Each row of a before or after table is a point. One or more steps were done to the points. Then noise was added and the rows were shuffled. The steps act on columns, c1 being the first. Name the steps. A step turns or swaps two columns, mirrors them in a line or flattens them onto one, adds a multiple of one to another, or multiplies or shifts one. Angles are multiples of 10 degrees, from the lower column toward the higher: turns from -170 to 170, lines from 10 to 170 but not 90. Use the fewest steps. Two steps may share a column if one is a turn and the other turns, adds or multiplies; they go together, in the order done. Otherwise the lowest column goes first.
In the rows, zero is written as 128.

Before:
[[116  94]
 [143 118]
 [ 73 151]
 [ 81 128]
 [129 190]
 [159 104]
 [131  90]
 [ 62 174]
 [162  95]
 [166  99]
 [ 98 128]
 [ 96 148]]
After (12 x 2):
[[146 132]
 [ 97 100]
 [131  93]
 [162 126]
 [159 135]
 [117  84]
 [129 189]
 [ 72  94]
 [ 63 106]
 [ 94 115]
 [166 139]
 [ 78  79]]
Steps: add 1 times c1 to c2

Before, 13 rows:
[[126 125 105  93 182 150]
 [166 116 170 204 135 179]
 [ 62  91 132  88 126 147]
 [ 79  73 121  56 149 161]
 [148 151 148 186 104 133]
 [ 90 122 170  57 110 122]
 [167  95 163  98 130 141]
 [148 155 206 195 189 144]
 [ 86 118 205 217  88 130]
 [103 152 124  90 132 178]
 [ 92 157 140 199 128 170]
 [183  96 120  98 146 149]
 [134  37  93 138 139 102]]
After (13 x 6):
[[ 93 197 132 124 110 139]
 [125 130 119 126 136 183]
 [ 98  75 122 129 120 157]
 [154 106 160 126 144 184]
 [149 106 137 129 118 108]
 [116  92 143 128  93 157]
 [ 40 121 111 131 157 125]
 [153 154 126 127  87 160]
 [ 74 178 121 130 114 167]
 [117 167 147 126 129 106]
 [157 163 136 126  91 150]
 [117 166 162 132 108  98]
 [ 92  93 142 125 116 138]]
Steps: turn c1 and c2 by -90 degrees; multiply c3 by 0.4; multiply c4 by 0; turn c5 and c6 by 60 degrees

Before, 10 rows:
[[155 102  86 190 123 156 162 161  73 126 140]
 [131 120 119 134 148 150 128 157 144 156 120]
 [146 140 138 109 136 159 120 153 129 111 158]
 [110 127 127 133 111 136 134 125 112 109 100]
 [134 124 131 191 127 110 128  81 164 121 137]
 [143 110 101  84 119 119 117 144 120 109 121]
 [106 133 138 114 111 143 227 125 164 108 119]
 [117  90 125  95 141  73 115 134  90 119 106]
 [161 160 136 116 144 101 137 155 164 143 123]
 [ 71 157 130  85 111 136 153 128 155 164 127]]
After:
[[104 139 129 115 145 144 248 140 163 108 141]
 [130 108 148 134  94 149 119 124 143 156 153]
 [133 117  89 191 150 108  32 118 164 121 111]
 [108 126 133 132 145 134 128 129 117 110 114]
 [142  88 154  84 126 120 187 107 121 107 107]
 [145 159 144 110 106 159 150 145 129 111 202]
 [160 209 137 117 100 100 154 140 161 142  83]
 [117  35 127  99 113  75 163 125  89 119  25]
 [156  63 173 190 117 155  70  98  72 129 182]
 [ 70 200 137  85 143 138 215 132 156 165 139]]
Steps: multiply c2 by 2.5; turn c5 and c8 by 150 degrees; turn c3 and c8 by 110 degrees; add -1.5 times c4 to c7; add 1.5 times c6 to c11

Before, 10 rows:
[[119 151 106 124 111 194 100 140 129 143 100 135 129 127 218 141 120 148]
 [154 149 130 132 110 111 102 129 123 151  98 125 125 112 113 140 111 138]
 [121 154  76 184 123 128 131 141 198 151 140 137 105 137 111 142 175 129]
 [209 118  91 158 169 128 157 141 129 150 106 135 118 159 124 136 135 127]
 [111 159 144  96 138 119 112 140 139  68 103 129 128 142 218 103 125 133]
 [118 145 127 135 113 102 120 115 117  93  81 136 131 147 204 145 116 140]
 [ 95 169 191 121 126 111 112   7 118 139 127 125 115 144 135 129 153 153]
 [ 99 152 167  98 126 138 127  83 118 132  81 141 118 135 128 148 133 119]
 [103 110 113 148 110 113 108 144 176 142 124 101 128 113 117 148 190 171]
 [ 98 126  78  98 123 147  98 141 133 144  95 135 122 118 109 134 111 169]]
After:
[[124 152 138 140 159 112 153 128 154 161 129 125 125 112 139 140 110 138]
 [176 128 161 127 145 112 138 142 102 119 106 100 128 121 107 148 189 164]
 [129 127 151 180 111 129  90 140 210 139 115 135 117 165 118 136 135 115]
 [117  72 136 154 170 102 134 114 118 146 130 135 131 140 180 146 117 140]
 [198 155 174 135 125 127 108 142 121 164  72 136 106 142 142 144 173 112]
 [129  63 164 137 158 194 145 140 119 208 136 134 129 133 193 141 121 140]
 [118 140  90 152 160 137 141  83  99 154 168 140 117 112 150 148 133 134]
 [133 145 194 138 153 147 135 141  97 133 164 136 124 123 117 134 111 150]
 [117 143  85 126 130 111 161   7  94 178 134 126 115  83 165 129 153 173]
 [140  66 121 140 138 119 148 139 109 138 167 129 128 146 199 102 125 137]]
Steps: swap c1 and c9; turn c2 and c15 by 60 degrees; add 1 times c15 to c10; turn c3 and c18 by 20 degrees; turn c3 and c7 by 160 degrees; turn c5 and c11 by 140 degrees; turn c4 and c11 by -70 degrees; add 0.5 times c8 to c14

Before:
[[131 128 137 117 134 129 160 132 123  92 135 128 117 127 117 113 148 129
  123 149 115 143 100 124 136 115 138 144 130  89 121 136 127 125 141 132
  138 114 109 127 144 120 128 114 135 118 129 118]
 [132 112 113 141 120 139 148 139 132 112 143 126 168 111 120 105 124  99
  141 118 131 142 121 143 125 130 140 124 124 142 118 123 137 115 151 104
  114 136 157 106 147 149  93 116 132 124 128 148]
 [134 122 115 122 119 125 156 166 189  96 110 138 115 108  73 101 131 124
  127 135 116 119 130 132 122 111 134 145 146 142 135 126  99  94 124  84
  132 120 139 113 137 148 123 127 141 120 144  95]
 [129 116 116 222 145 135  99 162 105 112 148 149 126 145 150 105 120 127
   93 149 125 126 123 119 137 126 133 114 122 127 109 117 120 112 153 137
  152 116 125  99 140 122 120 122 135 189  95 118]
 [123 112 118 141 128 127 134 137 133  97 150 124 128 119 135 144 129 128
  123 105 156 124 108 135 139 126 140 137 130 138 119 133 122 121 110 132
  123 108 118 137 138 117 117 129 142 176 116 111]
 [138 131 145 121 142 139 154 130 106 146 150 140 125 108 149 114 122 125
  135 120 132 114 128 132 126 117  60 138 137 115 116 133 140 117 135 143
  125 106 191  97 130 122 108 129 117 141 138 118]
 [124 150 127 146 133 140 159 130 114 137 146 126 161 120 145 150 123 129
  141 144 130 139 111 128 140 107 131  75 141 127 117 133 143 126 131 138
  132 136 107 131 143 117 122  91 110 142 123 101]
 [101 147 124 161 115 127 159 140 143 249 130 127 118 117 128 116 125 122
  143 127 155 119 100 127 122 132 134 140 113 128 117 116 132  77 123  69
  131 120 134 103 127 121 117 127  65 135 135  98]
 [ 97 124 116 121 147 127 143 132 140 100 139 101 117 142 135  99 159 127
  139 150 136 135 103 121 130  98 125 144 146 136 123 118 112 107 108 140
  139 124 109 129 148 121 131 116 140 123 135  98]
 [135 125 122 133 126 123 141 132 114 103 144 142 137 135 149 114 114 127
  144 134 130 132 137 178 133 134 137 128 113 136 109 130 143 102 123 123
  114 143 138 151 140 133 131 123 142 122 133 104]
 [125 137 121 140 119 128 140 130 131 104 106 121 141 139 121 110 120 127
  136 152 131 149 125 179 125 133  98 130 152 112 115 131 136 123  13 137
  122 115 113  97 124 124 131 131 137 118 146 170]
 [139 173 142 134 119 141 151 175 150 101 132 120 154 145 130 118 137 107
  148 126 116  96 160 115 122 116 139 137 120 138 112 123 131 123 129 148
  127 109 120 114 113 125 122 124 133 132 130 124]]
After:
[[136 123 115 116 118 125 156 166 188  95 110 122 116 107  73 101 123 125
  129 134 115 119 131 132 121 107 134 135 146 151 134 126 100  95 124  84
  131 119 140 114 139 146 123 126 139 119 134  95]
 [125 137 121 136 119 128 139 130 132 105 105 112 142 138 121 109  88 125
  135 152 130 151 125 161 126 140  98 123 153 119 114 133 135 123  12 136
  122 115 113  96 123 123 130 130 136 118 143 169]
 [124 112 118 135 126 125 134 137 132  96 152 135 128 121 137 144 123 127
  121 103 157 123 107 130 137 132 140 123 130 126 119 132 120 121 110 130
  123 109 117 136 137 118 118 128 143 175 113 111]
 [122 149 128 165 132 138 160 131 115 136 149 130 162 120 145 150 127 127
  139 145 130 140 109 127 139 113 132 107 142 123 118 133 142 125 131 138
  131 138 107 131 143 119 121  89 109 140 127  99]
 [129 114 117 206 144 135  98 161 106 111 145 166 128 145 152 104 125 127
   94 149 123 126 123 115 135 136 132  85 121 123 109 119 119 114 153 137
  154 115 126  99 140 124 121 122 133 190 125 119]
 [130 130 137 114 133 129 159 131 124  91 137 127 115 127 117 114 145 130
  124 151 116 143 100 136 136 119 138 138 131 100 122 138 126 123 141 132
  138 113 110 129 143 120 128 114 134 119 151 116]
 [133 113 112 138 121 139 146 140 132 113 143 127 167 110 119 104 114  99
  141 120 132 144 122 137 124 137 137 120 124 138 118 124 135 115 152 104
  112 136 158 105 147 148  93 114 133 124 117 148]
 [101 146 125 147 113 129 159 140 141 250 131 121 118 117 131 116 140 123
  142 127 155 120  99 135 122 136 133 118 113 130 116 115 133  78 122  68
  131 120 135 102 126 121 117 128  64 134 131  99]
 [139 173 145 127 119 142 150 174 151  99 133 121 155 146 128 118 141 107
  149 126 117  94 158 124 123 124 138 128 120 133 113 123 133 125 130 148
  128 110 120 113 112 124 119 126 133 133 118 124]
 [134 125 124 132 125 122 139 132 116 103 143 134 138 135 151 113  82 126
  146 135 130 131 138 155 133 144 136 125 112 144 109 128 144 102 124 123
  114 144 138 152 140 133 133 120 142 122 131 102]
 [140 131 144 118 141 140 154 129 107 146 152 129 126 106 151 113 120 126
  136 120 132 115 128 130 127 122  61 132 138 128 117 133 139 116 136 144
  124 106 192  99 129 120 107 128 118 141 148 119]
 [ 97 123 117 116 149 126 142 132 139 101 139 105 115 143 135  98 152 127
  139 149 136 136 101 140 130 101 125 135 144 125 123 118 112 107 109 140
  140 126 109 130 149 120 131 117 138 122 110  99]]
Steps: flatten c4 and c28 onto the line at 150 degrees; turn c12 and c47 by 50 degrees; turn c30 and c47 by -40 degrees; add -0.3 times c45 to c17; turn c17 and c24 by 40 degrees; add -0.5 times c31 to c26

Before, 8 rows:
[[172 122 111 125 115 144 130 126 115 142 133 100 112 162 102 129  96 138
  115 109 142 141 111 126 117 139 124 108 119 140 131 164 113 140 128 113
  128 120 120 126 137 128 129 115 134 146 137 158 133 113 117 123 101 120
   96 125 124 110 137 148 150 118 115 170]
 [117 125 112 121 123 141 144 141 165 128 148 100 130 120 125 135 151 139
  119 139 136 143 123 137  99 145 116 118 116 131 123 125 111 108 119 128
  160 115 154  82 142 142 143  87 178 152 141 133 137 102 124 118 111 118
  127 126 133 115 121  75 164 100 123  91]
 [114 125 119 145  93 127 134 119 134 110 126 108 138 141 128 125 133  98
  160 138 142 132 128 134 103 133 121 109 118 124 135 135 113 130  96 161
  108 113 136 136 143 136 145 138 126 137 117 135 131 134 124 121 168 134
  113 130 125 117 122 116 138 134 123 101]
 [123 125 107 135  92  92 126 130 139 144 141 177 117 122 126 120 133 144
  130 133 138 148 109 138 116 137 118 132 113 143 120 138 113 148 125 122
  136 111 146 137 140 139 140 135 141 145 121 110 143 133 108 129 131 112
  114 120 131 149 131 133 153 141 135 167]
 [110 175 112 146 112 104 137 135 116 130 132 121 179 130 117 120 149 128
  148 113 126 103 102 129 112 121 113 134 117 149 101 136 117 143 131 127
  130 124 124 109 121 121 123 119 117 146 105 110 131 136 127 121 120 131
  114 128 114 136 134 144 149 136 154 115]
 [108 142 152 167  96 131 156 115 146 138 136 114 112 142  62 131 145 141
  122 120 140 144 101 105 123 123 116 117 129  88 130 123 113 129 137 111
  111 172 114 124 151 132 135 129 122 129 137 128 131 113 114 114 102 141
  129 129 120 110 163 137 163 105 120  91]
 [182 138 106 133 176 140 134 137 121 136 140 107 113 125 125 132   7 130
  114 138 138 139 197 126 187 121 121 123  90 132 113 135 114 111 139 123
  134 117 143 121 133 113 125  86 116 128 135 114 129 128 122 119 109 133
  124 129 120 125 144 142  73 117 142 102]
 [118 154 117 122 134 129 144 144 114 142 132 105 124 136 127 119  96 130
  139 137 105 123 107 102 114 132 123 116 132 150 134 135 138 117 130 135
  120 138 115 139 151 132 149 134 118 141 109 118 134 121 164 118 100 144
  122 131 123 107 131 148 133 141 117 138]]
After:
[[122 175 111 142 111 106 136 138 117 132 135 120 177 129 114 119 150 126
  143 113 127 104 100 127 114 132 103 133 119 149 101 138 116 141 135 126
  128 121 132 107 122 119 121 120 116 147 111 109 132 132 127 132 108 129
  112 127 114 135 130 146 126 134 152 113]
 [142 158 117 127 134 132 147 144 115 144 138 105 129 134 128 120  96 130
  134 133 101 123 105 100 117 125 121 114 131 151 132 134 137 117 129 137
  120 127 125 138 150 133 146 134 115 140 111 116 136 122 165 125 100 143
  122 131 126 108 145 148 127 142 119 139]
 [130 143 153 168  97 128 154 116 148 134 135 117 111 141  61 128 146 143
  122 119 141 142 101 103 122 127  88 119 128  89 132 126 115 127 136 109
  110 127 146 126 152 122 139 125 121 129 134 129 132 116 113 113  93 141
  126 128 120 113 186 135 135 106 123  91]
 [177 122 111 125 112 145 128 126 112 142 132  99 113 165 102 129  96 137
  120 109 146 143 111 129 116 128 107 108 123 140 130 165 114 143 133 115
  127 115 131 125 136 139 128 115 137 144 138 157 132 113 118 134 136 118
   96 126 123 110 135 148 136 119 115 175]
 [181 137 103 135 177 139 134 138 119 136 140 106 114 124 125 129   7 127
  118 138 135 138 196 126 186 144 174 122  89 134 116 136 117 113 139 124
  131 123 150 119 132 119 123  88 118 127 134 113 131 130 123 120 149 133
  122 130 120 129 116 142  97 119 146 101]
 [127 123 114 125 122 138 143 142 167 126 142 100 130 117 120 135 152 136
  121 138 137 141 123 139 102 118  94 117 115 132 121 122 112 111 119 124
  160 137 139  79 145 149 142  89 174 152 142 134 136 102 122 132 110 119
  126 130 134 110 105  80 137  97 125  93]
 [ 92 124 117 145  93 126 134 119 138 112 125 110 134 141 128 120 134 101
  149 136 146 133 127 136 105 120 115 107 116 120 135 136 113 128  98 162
  112 124 127 138 144 137 149 136 125 138 116 135 128 133 123 128 149 135
  115 131 124 116 109 117 128 134 123  98]
 [123 126 109 134  93  93 124 130 141 144 142 177 120 122 126 121 137 142
  130 135 137 147 108 136 115 120 100 135 114 145 119 139 111 148 127 122
  137 126 142 138 139 136 144 135 142 148 122 107 145 136 103 135 127 111
  114 123 128 149 108 134 130 140 138 165]]
Steps: turn c1 and c53 by 40 degrees; multiply c19 by 0.7; turn c26 and c42 by 80 degrees; turn c27 and c61 by 60 degrees; turn c39 and c59 by -50 degrees; turn c38 and c59 by 50 degrees; add 0.5 times c46 to c52
